Rows are points. The points of each table are mixes of a few directions, plus a little noise. How many directions does each table use, and how many do they share? Where both have some left over, give the other angles between the two spaces (their principal angles), to ten degrees, smallest first.

First, 7 rows:
[[ 50  58]
 [ -3  -4]
 [  2   2]
 [-23 -27]
 [ 22  26]
 [-23 -27]
 [-25 -29]]
Second (7 x 2):
[[  1  49]
 [  0  22]
 [  0 -14]
 [  0 -22]
 [  1  56]
 [  0 -31]
 [ -1 -60]]
Directions: first 1, second 1, shared 0; angles 40

First, 7 rows:
[[ 40   4  45]
 [-35  -4 -41]
 [ -1   0  -2]
 [ 30   3  35]
 [ -9  -1 -11]
 [-33  -4 -37]
 [  9   0  10]]
Second, 5 rows:
[[ 19   2  21]
 [  5   0   6]
 [-52  -5 -60]
 [  8   1   9]
 [ 20   2  24]]
Directions: first 1, second 1, shared 1

First (9 x 6):
[[-30  46   2   5 -60 -17]
 [ -8  -8 -29 -36  -9  27]
 [  7   1  21  26  11 -18]
 [  5  13   7  -5  -1 -18]
 [-23  22  -6   4 -39   1]
 [ 31 -18   9 -15  45 -14]
 [ 15 -13 -12 -35  22   5]
 [  4 -45  -3  32  30  38]
 [ -2   0  11  25  -2  -4]]
Second (7 x 6):
[[  6  -9  -5 -11  11   5]
 [ -6 -40 -21   9  14  50]
 [-14 -33 -17  23   2  47]
 [ -6  29  16  12 -22 -28]
 [ 21  24  11 -36  10 -43]
 [ 12  29  15 -20  -2 -42]
 [-13   0   1  23 -14  10]]
Directions: first 3, second 2, shared 2

First (7 x 8):
[[  5  -2 -20   5  12 -15 -13   5]
 [-14   2  53 -12 -32  40  36 -16]
 [ -5   1  20  -4 -12  14  13  -6]
 [  2  -1  -9   2   6  -7  -6   3]
 [ 14  -3 -60  13  37 -46 -41  18]
 [-13   2  53 -12 -32  41  36 -16]
 [  9  -2 -37   8  23 -28 -24  12]]
Second, 9 rows:
[[  1  -5  34   8 -12  15  14 -26]
 [-16  32 -13   3 -11  -2  33  15]
 [-18  23 -30 -23  -3   0  11  41]
 [-21  36  12   4 -26  13  52   2]
 [  3 -31  51 -24 -14  37  -7 -19]
 [ 16 -36  20 -11   9   9 -34 -14]
 [  9   8 -10  35  11 -26   3 -19]
 [  9 -14 -48 -20  29 -23 -47  35]
 [ 17 -11 -12  24  20 -23 -24 -16]]
Directions: first 1, second 3, shared 1

First:
[[ -9 -11 -14  -1  -8  18  -1  14  27  27 -20]
 [ 11  31 -34  -6  33  -8  42 -18 -23 -13  21]
 [-11  -5  13 -10 -17  -6 -15  19 -10 -13  -2]
 [  6  -2  24 -17  -2  -2 -11   4  -8 -16   6]
 [ -9   3 -55  47   2  -3   4  -8  19  27 -16]
 [  7  -5  23 -15   4   1  -7  -4  -8 -17   5]
 [ -2 -14  18  -5   4   2  -1 -11 -10 -20  -2]
 [ 16   7  -9  10  -5   5 -25  10  32  30  -4]
 [ -8  -3  33  -1 -11  -7  14  -5 -18  -5  13]]
Second:
[[  9 -20  47 -10 -25   3 -57  19  19  -1  -8]
 [  3  -7  16  -4  -9   2 -19   7   7   0  -2]
 [ -6  14 -34   7  18  -2  41 -14 -13   1   5]
 [ -4  10 -23   5  12  -1  28  -9  -9   1   3]
 [-10  21 -50  11  26  -4  60 -20 -20   1   8]
 [  6 -13  33  -7 -17   2 -39  13  13   0  -5]
 [ -5  11 -25   5  13  -2  29 -10 -10   1   4]
 [ -1   1  -4   1   3   0   4  -1  -1   0   1]
 [  2  -6  15  -4  -8   1 -18   6   6   0  -3]
 [  4  -9  24  -5 -13   2 -28  10  10   0  -4]]
Directions: first 6, second 1, shared 1

First, 8 rows:
[[  5  32   0  55 -15 -21  34  46 -13  30 -12   4]
 [  5  31   0  53 -15 -21  33  44 -13  29 -12   4]
 [ -5 -35   0 -60  17  23 -38 -50  14 -32  13  -4]
 [ -2 -12   0 -21   6   8 -13 -17   5 -11   5  -1]
 [ -3 -19   0 -32   9  13 -20 -27   8 -18   7  -2]
 [  1   9   0  14  -4  -6   9  11  -3   8  -3   1]
 [ -2 -12   0 -20   6   8 -13 -17   5 -11   4  -1]
 [  1   6   0  11  -3  -4   7   9  -3   6  -2   1]]
Second (11 x 12):
[[-19  -2 -10   9 -15  30 -41  -4 -12  -5  14  16]
 [ 23   3   9  -5  13 -34  47  10   9   9 -16 -17]
 [ 12 -26  -7 -29   4   8  -7 -13  -7  -9   4  -8]
 [ 23   9   3  17   2 -32  49  28  -4  19 -16 -13]
 [ 17  23  15  18  12 -41  54  21  14  17 -19 -13]
 [  7  32  23  17  17 -43  51  12  27  13 -20 -10]
 [-24   4   1   0  -3  22 -36 -16   7 -11  10  13]
 [-14   4  -3   9  -8  15 -22  -2  -3  -2   7  11]
 [-22 -10  -3 -17  -1  31 -47 -28   5 -20  15  13]
 [-10 -20 -16  -8 -15  34 -42  -9 -20  -9  16  10]
 [  8 -18 -11 -10  -6  10  -7   0 -16  -2   4  -3]]
Directions: first 1, second 3, shared 1
